Rows are points. Each copy is the shape, with its points in the same order, stretched, turned, moved and blurred by noise. Some copies are also mirrored. Which?

Shape, 6 rows:
-.19; -.11
-.18; .08
.41; .23
.04; -.25
.08; -.04
.39; .43
Copy 1, 6 rows:
-.06; -.11
-.09; .10
.63; .28
.18; -.21
.19; -.01
.56; .45
Copy 1 is: only turned
Copy 2:
.09; -.12
.07; .08
-.41; .26
-.13; -.23
-.16; -.03
-.40; .39
Copy 2 is: mirrored
Copy 3, 6 rows:
-.23; -.15
-.21; .05
.49; .19
.02; -.33
.08; -.11
.46; .42
Copy 3 is: only turned

Shape, 7 rows:
-.29; -.30; -.11
-.01; .44; .38
.02; .15; .51
-.12; .13; -.14
.32; .12; .07
.40; -.27; -.16
-.30; .12; .20
Copy 1, 7 rows:
-.43; -.24; -.32
.40; -.26; .02
.23; -.32; .24
-.09; -.01; -.29
.02; .14; .15
-.47; .24; .09
.06; -.38; -.23
Copy 1 is: mirrored
Copy 2, 7 rows:
-.43; .02; -.09
.09; -.14; .66
-.06; .23; .61
-.08; -.23; .08
.18; .13; .14
.15; .37; -.26
-.33; -.19; .39
Copy 2 is: mirrored

Shape (8 x 3):
-.31; .12; .33
.17; -.07; .13
.13; .15; .09
-.05; .11; .22
-.11; .16; .14
.10; -.21; .08
.14; -.02; -.82
-.09; .17; .29
Copy 1:
.11; .28; .31
-.19; -.19; .15
-.30; -.04; .12
-.09; .11; .27
-.19; .14; .18
-.02; -.22; .12
-.38; -.04; -.80
-.12; .10; .34
Copy 1 is: mirrored
Copy 2:
.46; .09; .26
-.06; -.21; .20
.01; .05; .16
.20; .01; .23
.24; .07; .11
.06; -.32; .12
-.34; .07; -.70
.24; .04; .36
Copy 2 is: mirrored
Copy 3 (8 x 3):
-.19; -.27; -.41
.20; -.07; .02
.23; .05; -.25
.08; -.10; -.27
-.01; -.02; -.31
.06; -.06; .15
-.07; .94; .36
.04; -.18; -.38
Copy 3 is: mirrored

Shape:
.37; .09; -.71; -.29
.33; .18; -.28; -.41
.00; .35; -.19; -.22
-.20; .02; .10; .20
-.28; .03; -.15; -.23
-.50; .06; .28; -.17
.12; -.37; .04; .13
-.24; -.20; .30; .11
Copy 1:
.55; -.32; -.38; -.26
.32; .06; -.37; -.03
.02; .01; -.42; -.07
-.27; -.04; .05; -.04
-.08; -.22; -.39; .09
-.45; .01; -.32; .31
.12; -.12; .22; .12
-.30; .02; .08; .18
Copy 1 is: mirrored
Copy 2, 8 rows:
.70; .38; .34; -.37
.39; .40; .09; -.45
.12; .41; .14; -.11
.04; -.20; .02; .10
-.02; .05; .36; -.11
-.40; -.10; .18; .01
.34; -.45; -.04; -.24
-.08; -.44; .00; -.04
Copy 2 is: mirrored

Shape (9 x 6):
-.26; .15; .02; -.35; .34; -.01
.33; -.24; -.33; -.41; -.15; .04
.01; -.01; .35; -.06; .06; .30
-.14; .22; .08; -.09; .33; .36
.11; -.08; .04; .01; -.51; -.14
-.06; .04; -.31; .09; -.06; -.16
-.36; -.42; -.47; .08; -.35; .15
-.49; .37; -.52; -.08; -.12; -.05
-.17; .12; .11; -.01; .01; .19
Copy 1 (9 x 6):
-.33; .42; -.05; -.21; .12; .04
-.24; -.36; -.15; -.30; -.09; -.40
-.03; -.09; .30; -.02; .12; .29
-.11; .22; -.09; -.07; .44; .34
.09; -.24; .21; .25; -.37; -.29
.22; .14; -.19; .00; -.03; -.30
.37; -.06; -.59; -.23; -.59; -.16
-.14; .51; -.64; .17; -.22; -.16
.01; .11; .05; .08; .08; .17
Copy 1 is: mirrored
Copy 2, 9 rows:
-.43; .08; .02; -.14; .32; .00
-.12; -.35; -.04; .54; .07; -.03
-.07; .02; .14; .11; -.08; .52
-.17; .08; -.14; -.07; .23; .44
.02; .21; .19; .50; -.45; -.03
-.14; .26; -.22; .20; -.16; -.17
-.59; .23; -.45; .63; -.53; .13
-.51; .63; -.48; .27; .16; -.23
-.16; .24; -.01; .08; -.05; .28
Copy 2 is: mirrored

Shape, 11 rows:
.14; -.14; -.13; -.08; .07; .15; -.16; -.27
.13; .03; -.10; -.13; .04; -.06; .06; -.21
-.01; .04; -.16; -.12; .18; .05; -.21; -.05
.08; -.04; .16; .10; .11; .04; -.06; -.53
-.55; -.57; -.11; .03; .04; .02; .05; -.12
-.04; .01; .08; -.34; -.08; .00; -.13; .06
.09; .01; -.06; -.13; -.22; .10; .01; .03
.11; .10; .12; .05; -.11; .04; .04; .15
-.33; .09; -.01; .00; -.25; .10; .09; -.05
-.20; -.63; -.10; -.10; .13; .67; -.01; .09
.13; .03; -.02; -.02; -.22; .05; -.22; -.01
Copy 1, 11 rows:
.13; -.29; -.16; .26; .13; .00; .10; .02
.11; -.02; -.11; .20; -.10; .03; .00; -.09
.10; -.13; -.18; .07; .21; .09; .19; .05
-.03; .05; -.17; .51; .06; -.27; .16; -.07
-.70; -.63; .02; -.06; .08; .03; .15; -.17
.05; -.08; -.12; .06; .17; .09; -.25; -.10
.07; -.06; .01; .04; -.04; .06; -.23; .10
.08; .13; .18; .05; .01; -.14; -.18; .13
-.34; .09; -.07; .05; -.10; .07; -.15; .19
-.23; -.94; .36; .18; .42; .23; .08; .18
.15; -.06; -.16; .06; .08; -.11; -.21; .16
Copy 1 is: only turned
Copy 2 (11 x 8):
.18; -.03; -.38; -.06; .09; -.08; -.17; -.33
.12; .05; -.07; .10; .11; -.21; -.04; -.30
.20; .03; -.18; -.13; .15; -.28; -.19; -.02
.24; -.08; -.01; .17; .00; .21; -.38; -.35
-.09; .37; -.06; -.63; -.12; .45; .19; -.17
.06; -.15; .06; -.25; .01; -.41; .04; -.05
.15; -.12; -.20; -.02; -.04; -.23; .19; -.11
.01; -.19; -.03; .16; .01; -.12; .11; .10
.20; .13; .11; -.14; -.31; .06; .21; .06
-.37; .01; -.72; -.40; -.40; .17; .04; -.08
.35; -.24; -.17; -.01; .05; -.14; .04; -.01
Copy 2 is: mirrored

Shape:
.41; -.16; -.19; .30; .38; -.05; .11; .01
.13; -.17; -.08; .08; -.01; -.18; .22; -.23
-.49; -.03; .36; .44; -.19; -.17; -.12; .11
.17; -.23; .29; .36; -.35; .40; -.60; -.08
.31; -.31; .55; .21; .30; -.18; .31; .00
-.15; -.25; .24; -.16; .11; .38; .27; .23
.09; .37; .40; -.10; -.12; -.37; .36; .26
-.30; .10; .06; -.19; -.07; .21; -.02; .29
.23; .07; .04; -.24; .03; -.40; -.25; .28
-.06; -.02; -.32; -.12; .30; .06; .33; -.29
.56; -.20; -.35; .04; -.19; -.38; -.15; .18
.35; -.27; -.33; .12; .22; .07; -.13; .33
.39; .32; -.04; .06; .25; .08; -.44; -.12
-.33; -.30; .04; -.14; -.13; -.12; .33; .29
Copy 1 (14 x 8):
.10; -.04; -.04; .08; .18; .10; .58; .36
.09; .13; .18; -.02; -.19; -.23; .41; .05
-.44; .23; -.42; .26; -.51; .10; -.14; -.17
.45; -.34; -.46; .24; -.22; .35; -.21; -.49
-.20; -.07; .10; .17; -.58; .25; .71; .36
-.10; -.48; .24; .43; -.36; .05; -.01; .30
-.38; .51; .39; -.07; -.37; .29; .07; .22
-.20; -.24; .15; .18; -.08; .08; -.34; .06
-.10; .01; .09; -.51; .01; .17; -.01; .13
-.10; -.12; .44; .13; .17; -.33; .48; .07
.48; .20; -.10; -.51; .07; -.09; .09; .24
.24; -.29; -.19; -.04; .21; .05; .07; .42
.06; -.13; .03; -.12; .49; .41; .24; -.30
-.19; -.07; .15; .09; -.54; -.29; -.12; .39
Copy 1 is: mirrored
Copy 2, 14 rows:
.31; .16; -.34; .02; -.07; .13; -.01; .42
.15; .17; -.21; .21; -.03; .07; .05; .01
-.44; -.02; -.07; .33; .28; .07; -.52; .18
-.17; -.24; -.10; .13; -.51; .33; -.77; .13
.24; .15; .03; .66; -.05; .10; .04; .44
.35; .05; .30; .32; .28; .58; .01; .15
.10; .22; .36; .26; .22; -.40; -.05; .10
-.01; -.04; .30; -.07; .29; .25; -.15; .05
-.03; -.33; .10; -.08; -.07; -.40; -.11; .17
.14; .34; -.03; -.10; .13; .37; .43; -.03
.31; -.36; -.45; -.07; -.21; -.32; -.31; .07
.40; -.21; -.31; -.14; -.04; .23; -.20; .40
-.20; .07; .09; -.37; -.42; -.04; -.12; .33
.19; -.11; .00; .34; .48; .22; -.07; -.07
Copy 2 is: mirrored
Copy 3:
-.38; .19; -.06; .23; .29; -.32; .10; -.13
-.17; .05; .00; -.02; -.08; -.10; .29; -.21
-.21; -.08; -.14; -.05; -.57; -.08; -.66; -.02
.27; -.42; -.07; .43; -.15; -.01; -.71; -.32
-.55; -.38; .33; -.12; -.01; -.40; .07; -.06
-.21; -.29; .18; -.13; .11; .52; -.09; .18
-.10; -.02; .38; .04; -.41; -.22; .23; .41
.12; -.01; -.06; -.02; -.08; .39; -.21; .35
.27; .00; -.21; .07; -.02; -.47; .19; .43
-.19; .41; .01; -.24; .27; .24; .33; -.13
.12; .02; -.39; .50; -.01; -.46; .44; .08
-.15; .08; -.36; .38; .37; -.12; .04; .11
.30; .33; .01; .21; .25; -.42; -.24; .00
-.23; -.18; -.13; -.12; -.23; .36; .18; .25
Copy 3 is: only turned
Copy 4 (14 x 8):
.56; .13; -.06; .19; .27; .19; .15; .33
.32; .01; .00; .24; -.03; .14; .10; -.01
-.30; -.08; .31; .78; .13; .07; .04; .34
.10; -.28; .26; .34; -.25; -.01; -.58; .75
.56; .32; .42; .40; .14; .22; -.11; .03
.08; .02; .23; -.11; .23; .62; -.41; .10
-.15; .46; .49; -.14; .01; -.08; .21; .06
-.29; -.02; .17; -.18; .22; .32; -.24; .21
.05; .02; .26; -.19; .31; -.29; -.14; .08
.27; .09; -.37; .07; .18; .45; -.01; -.11
.32; -.26; .20; -.16; .06; -.34; .26; .33
.39; -.24; .03; -.13; .39; .13; -.03; .44
.22; .21; -.17; -.06; .07; -.16; -.37; .43
-.10; -.21; .36; .08; .29; .36; .07; -.08
Copy 4 is: only turned

Shape:
-.04; -.24; .05; -.11; .14; .06; .20; -.06; -.09
.40; .05; .24; .30; .17; -.02; .17; .23; .03
.19; .03; .26; .28; .29; -.50; .10; .02; .07
.10; .08; .03; -.15; .17; .02; .11; .02; -.55
-.15; .05; .27; -.25; .13; .24; .09; .00; -.27
.23; .02; -.36; -.06; .33; .00; .13; .00; .08
-.11; .03; .21; -.13; .03; .07; .04; -.03; .13
.18; -.24; .10; -.16; .27; -.10; -.30; .16; -.05
-.11; .01; .11; -.22; .27; .16; .19; .00; -.08
.54; -.10; .15; .38; -.21; .21; -.24; .00; .03
-.08; -.02; -.49; -.05; -.16; .22; -.07; .03; .15
.42; .03; .17; -.16; -.24; -.03; -.15; .03; -.22
-.17; -.09; -.32; -.16; -.02; .17; .18; .19; .05
-.04; .11; .11; .31; .20; -.13; .10; .06; .08
Copy 1, 14 rows:
-.07; -.08; .22; .07; .13; -.29; .07; -.09; -.14
.11; .16; -.09; -.46; -.25; -.01; .29; .07; -.39
.22; -.13; -.28; -.25; -.37; -.34; .29; .41; -.40
-.18; -.08; .02; .36; .03; -.27; .01; -.27; -.69
-.14; .29; .05; .38; .16; -.29; .30; -.21; -.26
.13; -.30; -.03; -.18; -.44; -.16; -.27; -.28; -.14
-.07; .15; -.14; .07; .04; -.19; .24; .04; .10
-.07; .06; .11; .09; -.32; -.15; -.17; .33; -.27
-.05; .13; .06; .17; -.08; -.39; .15; -.25; -.15
-.03; .04; .09; -.34; .02; .71; .07; .31; -.25
-.09; -.16; -.17; -.20; .18; .13; -.51; -.19; .23
-.46; -.15; -.04; .13; -.11; .34; .04; .13; -.36
-.16; .02; -.02; -.21; .22; -.29; -.34; -.37; .07
.27; .07; -.31; -.26; -.02; -.26; .17; .13; -.18
Copy 1 is: only turned
Copy 2 (14 x 9):
-.28; -.04; .21; .09; .11; .19; .29; -.03; .02
-.24; .42; .22; .03; .09; -.07; .26; -.31; -.07
.04; .22; .35; -.14; -.12; -.05; .37; -.31; .11
-.16; .00; .16; .24; .00; .16; .54; -.07; -.27
-.46; -.14; .15; .06; -.07; .01; .38; -.15; -.20
-.04; .03; .16; -.08; .36; .00; .32; -.11; -.10
-.24; -.11; .07; -.13; -.10; -.11; .11; -.14; -.04
-.06; -.14; .34; .18; .06; -.11; .19; -.35; -.09
-.38; -.12; .21; -.06; .09; .03; .40; -.22; -.12
-.06; .39; .11; .32; -.01; -.19; -.17; .13; -.14
.09; -.16; -.39; .04; .14; -.07; -.10; .21; -.03
.05; .07; .08; .19; -.15; .01; .02; -.03; -.36
-.11; -.14; -.29; .05; .15; .12; .11; -.04; -.02
-.09; .14; .05; -.09; -.07; -.13; .28; -.15; .12
Copy 2 is: mirrored
Copy 3, 14 rows:
.07; -.19; -.15; -.12; .35; .20; .06; -.05; -.20
.71; .00; -.07; .09; -.03; .02; .06; -.02; .33
.34; -.08; -.41; -.41; -.29; -.11; -.08; -.28; .22
.13; -.20; -.40; .36; .36; .12; -.43; .07; -.20
.04; -.38; -.11; .20; .55; .17; -.07; -.20; -.30
-.01; .27; -.03; -.10; .22; .05; -.32; .17; .27
-.13; -.20; .09; -.15; .24; .02; .02; -.17; .00
.30; -.02; .08; -.24; .35; -.37; -.01; .11; -.05
-.06; -.28; -.14; -.02; .53; .15; -.03; -.15; -.10
.94; .21; .57; .28; -.17; .00; .08; .24; .19
-.35; .44; .46; .13; .07; .11; -.12; .23; .19
.50; -.16; .17; .22; -.06; -.08; -.32; .38; -.01
-.28; .11; .04; .05; .28; .08; .07; .18; .05
.17; .08; -.20; -.11; -.09; .01; .07; -.36; .26
Copy 3 is: mirrored
Copy 4, 14 rows:
.16; .11; .26; -.05; -.22; -.05; -.24; .09; -.02
.33; -.23; .37; -.19; -.02; .54; -.09; .12; -.26
.25; -.04; .48; -.21; .15; .52; .33; .19; -.23
-.05; .48; -.04; -.52; -.11; .22; -.35; .23; -.19
-.06; .32; .04; .00; -.06; .10; -.47; .08; -.09
.41; .03; -.14; -.23; -.10; -.02; -.28; .38; .04
.06; .02; .08; .25; -.07; .11; -.19; -.08; .03
-.13; -.12; .20; -.16; .20; -.09; -.25; .44; .00
.19; .24; .06; .03; -.13; .08; -.39; .24; -.07
-.04; -.40; .25; -.33; .16; .21; -.09; -.46; -.14
.10; -.23; -.38; .02; -.29; -.35; -.20; -.02; .04
-.37; -.02; -.01; -.34; .02; .26; -.17; -.17; .18
.16; -.08; -.17; .16; -.49; -.26; -.24; .24; -.05
.31; -.01; .21; .01; .02; .30; .13; .12; -.35
Copy 4 is: mirrored
